Each row of a before or after table is a point. One or more steps were done to the points. Then noise was added and the rows were shuffled. The steps act on how far a point lies along the listed directions, d1 being the first. Name the steps. A step turns or swaps two directions, mirrors them in a line or flattens them onto one, adds a multiple of one to another, or multiplies one. Angles are multiples of 10 degrees, from the lower direction toward the higher: turns from -170 to 170, lines from 10 to 170 but not 90. Use the fewest steps. Two steps may share a direction if one is a turn and the other turns, adds or multiplies; they go together, in the order done. Otherwise the lowest direction goes first.

Directions:
(1): [-4.3 -2.6]
(2): [-2.6  4.3]
Before, 14 rows:
[[ 3.6 -0.4]
 [-2.4  3.6]
 [-0.9 -3.8]
 [-4.2 -0.1]
 [ 1.6  2.4]
 [-0.5 -2.7]
 [ 0.1 -2.4]
 [ 0.2  4.9]
 [ 0.7  0.3]
 [ 0.3  0.3]
 [-3.6  0.6]
 [-3.7 -1.6]
 [-4.8 -2.1]
 [ 2.8 -2.6]]
After (14 x 2):
[[-5.7  9.3]
 [ 2.9 -4.8]
 [ 2.4 -4.6]
 [-0.7  1.4]
 [-5.2  8.6]
 [-0.9  1.6]
 [ 4.7 -7.8]
 [-2.8  4.7]
 [ 2.7 -4.6]
 [ 0.1  0.2]
 [ 3.5 -6.2]
 [-3.2  5.0]
 [-1.6  2.6]
 [ 0.1 -0.3]]
Steps: multiply d1 by 0; multiply d2 by 2.5

Directions:
(1): [2.5 2.2 4.6 4.3]
(2): [-1.5 -6.3  2.2  1.8]
(3): [ 0.5  0.0  4.7 -5.3]
Before, 8 rows:
[[  0.4   1.0  -4.4   2.1]
 [ -0.3   3.3   2.4  -2.4]
 [  0.9  -2.2   1.0   1.2]
 [ -2.3   2.9  -6.6  -8.0]
 [  1.3   2.9 -11.6   3.5]
 [  0.8   1.9   0.6  -1.5]
 [  0.5   2.6  -1.4   2.1]
 [ -1.7  -5.6  -3.4  -0.9]]
After:
[[ 3.8  3.5  3.7  0.2]
 [-0.7 -1.5 -1.4  1.4]
 [ 1.2 -1.8  5.4 10.0]
 [-2.8 -1.0 -2.7  3.0]
 [ 0.9  1.2 -0.9 -2.0]
 [-1.0 -3.1  1.0 -0.9]
 [ 2.2 -7.7  9.8 -1.6]
 [ 0.2 -3.2  4.0 -1.7]]
Steps: multiply d1 by -1; turn d2 and d3 by 160 degrees

Directions:
(1): [ 1.5 -3.5  4.8 -4.6 -0.6 -3.1 -0.6 -5.1 -4.3]
(2): [-3.0  6.9  2.0 -2.4 -2.8  1.2 -2.6 -4.4  3.3]
(3): [-4.8  1.3  0.4  4.3  3.7 -6.9 -2.4 -0.7 -1.2]
Before:
[[  2.5  -1.8   1.1  -2.2  -0.8   1.1   1.4   2.7   1.5]
 [ -1.0  -5.8  -1.7   2.2   4.2  -5.5   2.6   3.0  -4.4]
 [ -1.1   1.3  -1.3   5.6   2.5  -5.7  -3.1   0.7  -1.8]
 [ -1.1  -3.1   1.4   1.3   1.4  -2.4  -0.6  -0.2  -5.5]
 [  2.5  -5.7   4.2  -2.0  -0.6  -0.4   0.9   0.8  -2.8]
 [  2.6 -10.2   4.1  -3.3   0.5  -5.2   1.4  -2.9  -8.2]
 [ -4.1  -0.4  -3.9   6.2   0.8  -2.3  -1.5   1.0   2.9]
 [  1.2  -2.6   1.5   0.4   3.3  -5.5  -1.7  -1.8  -6.0]
 [  4.1  -8.9  -0.1   2.1   3.8  -4.3   3.3   5.4  -6.5]
 [  0.0   4.1  -0.7  -0.1  -2.5   4.6  -2.5  -2.0   3.0]
 [ -0.9   0.8   6.3  -5.7  -2.0  -3.3  -3.4  -8.0  -1.8]]
After, 11 rows:
[[ 3.5 -3.2 -5.6  1.1 -3.6  8.2  4.7  6.3  2.9]
 [ 0.8 -0.7 -0.1  1.7 -0.1  3.1  1.8  5.2  2.7]
 [ 6.5 -5.1  1.7 -2.7 -2.0 -0.1  0.1 -1.0 -4.6]
 [-0.9  0.5  0.0  1.5  1.3 -2.4 -0.1  3.1  2.3]
 [ 1.1  5.6 -1.1 -3.4 -4.9  8.8 -0.8 -0.3  6.9]
 [ 0.5 -7.1  2.0 -0.9 -1.4 -3.1 -0.5 -4.2 -2.9]
 [ 4.0 -7.8 -1.5 -2.2  0.8  0.7  5.1  3.4 -4.0]
 [ 2.1 -3.3 -0.5 -0.8 -1.4  4.1  1.9  2.4 -2.9]
 [-3.5  4.2  0.8  1.6  0.3 -0.8 -4.3 -3.9  1.7]
 [ 5.9 -8.0 -2.1  2.1  1.9  0.7  4.9  7.5 -4.2]
 [ 6.5 -2.6 -2.2 -1.7 -1.4  5.2  2.2  1.9 -2.3]]
Steps: turn d1 and d3 by -130 degrees; add -0.3 times d1 to d2

Directions:
(1): [ 0.6 -0.1 -2.3 -4.2 -7.0 -5.4 -3.6  4.1  0.3  1.6 -0.7 -6.2  1.2  1.6]
(2): [-0.5 -0.2  5.4 -3.3  0.4 -3.6  5.6  5.0  1.9 -1.7 -6.9  2.6 -0.4 -2.5]
(3): [-3.9  1.0 -5.7 -2.0 -1.4  7.6 -0.6  1.5  2.7 -0.3 -4.6 -0.8  2.9 -4.8]
Before (10 x 14):
[[ 2.6 -2.0  4.5  5.1  4.8 -2.1  2.9 -4.1 -1.1 -2.9  6.1  5.5 -3.0  2.1]
 [-2.2  1.6 -0.7 -6.2 -6.9 -2.4  1.0  8.1  0.6 -1.7 -5.8 -0.1  2.0 -3.8]
 [-1.6 -0.7 -2.2 -4.9 -6.2 -1.3  0.5  9.4  4.1  1.7 -8.2 -4.9  4.7 -1.8]
 [-2.1 -2.5  3.3 -3.8 -3.2 -6.9  1.0  6.1  0.8 -1.1 -3.2 -0.7  0.3 -0.9]
 [ 2.5 -0.4  4.3  3.2  3.9 -3.8  1.8 -0.8 -1.2 -1.5  1.0  0.8 -0.4  4.3]
 [ 3.7 -0.6  2.8  4.4  4.8 -2.4 -1.4 -5.6 -4.5 -0.2  8.9  1.2 -4.2  5.1]
 [-2.1  1.4 -2.6 -0.6 -1.9 -0.4 -1.5  1.8 -1.4 -0.5  0.6 -3.4  2.2 -1.3]
 [-0.4  0.2  0.9  0.6  0.0 -0.8  1.3  1.7 -0.8 -0.9 -0.2  2.8  0.8 -0.2]
 [ 0.4 -2.7  0.7  2.1  2.1  3.8  1.3 -3.3 -2.0  0.4  4.1  2.4 -1.1  2.1]
 [-0.8 -0.5  0.2 -2.3 -0.9  1.6  2.7  2.1  0.6  1.5 -6.6  0.1  1.3 -1.8]]
After:
[[ -0.9   0.7   0.6  -2.2  -2.8  -5.1   0.0   3.8  -1.2  -0.7  -0.7  -3.4
    1.3   0.0]
 [ -0.9   0.5  -1.4   0.6   0.0   1.6   0.0   0.5  -0.5  -0.8   0.7   2.2
    1.4  -0.6]
 [ -2.9   1.8  -5.0  -7.0 -10.3  -0.7  -2.4   8.2   1.1  -1.3  -5.0  -3.6
    3.6  -3.8]
 [  0.9  -2.8   3.1   3.2   4.2   3.0   3.4  -3.6  -2.1   0.0   3.6   4.0
   -1.9   1.7]
 [  0.5  -1.2  -0.7   7.8   7.1   6.0   0.4  -8.1  -0.9  -2.7   8.4   5.9
   -1.5   1.0]
 [  3.0  -0.3   1.3   5.8   6.7   1.4  -2.1  -7.4  -4.1  -0.4   9.9   2.2
   -3.7   4.3]
 [  0.5   1.1  -2.3   5.1   3.6   3.8  -2.2  -3.5  -0.9  -1.2   3.4  -0.7
    1.3   2.7]
 [ -4.5  -2.1  -6.5  -3.8  -6.8   0.3  -5.2   3.8   1.2   0.3  -0.6  -5.6
    3.2  -2.0]
 [ -1.7  -0.7  -4.1  -6.7  -9.7  -3.6  -1.4  11.3   4.7   2.6  -8.6  -8.5
    5.6  -1.3]
 [ -1.4   0.0  -1.5  -2.2  -1.3   2.8   1.9   1.6   0.5   1.7  -6.5  -0.5
    1.9  -1.7]]
Steps: multiply d1 by 1.6; mirror d2 and d3 in the line at 50 degrees
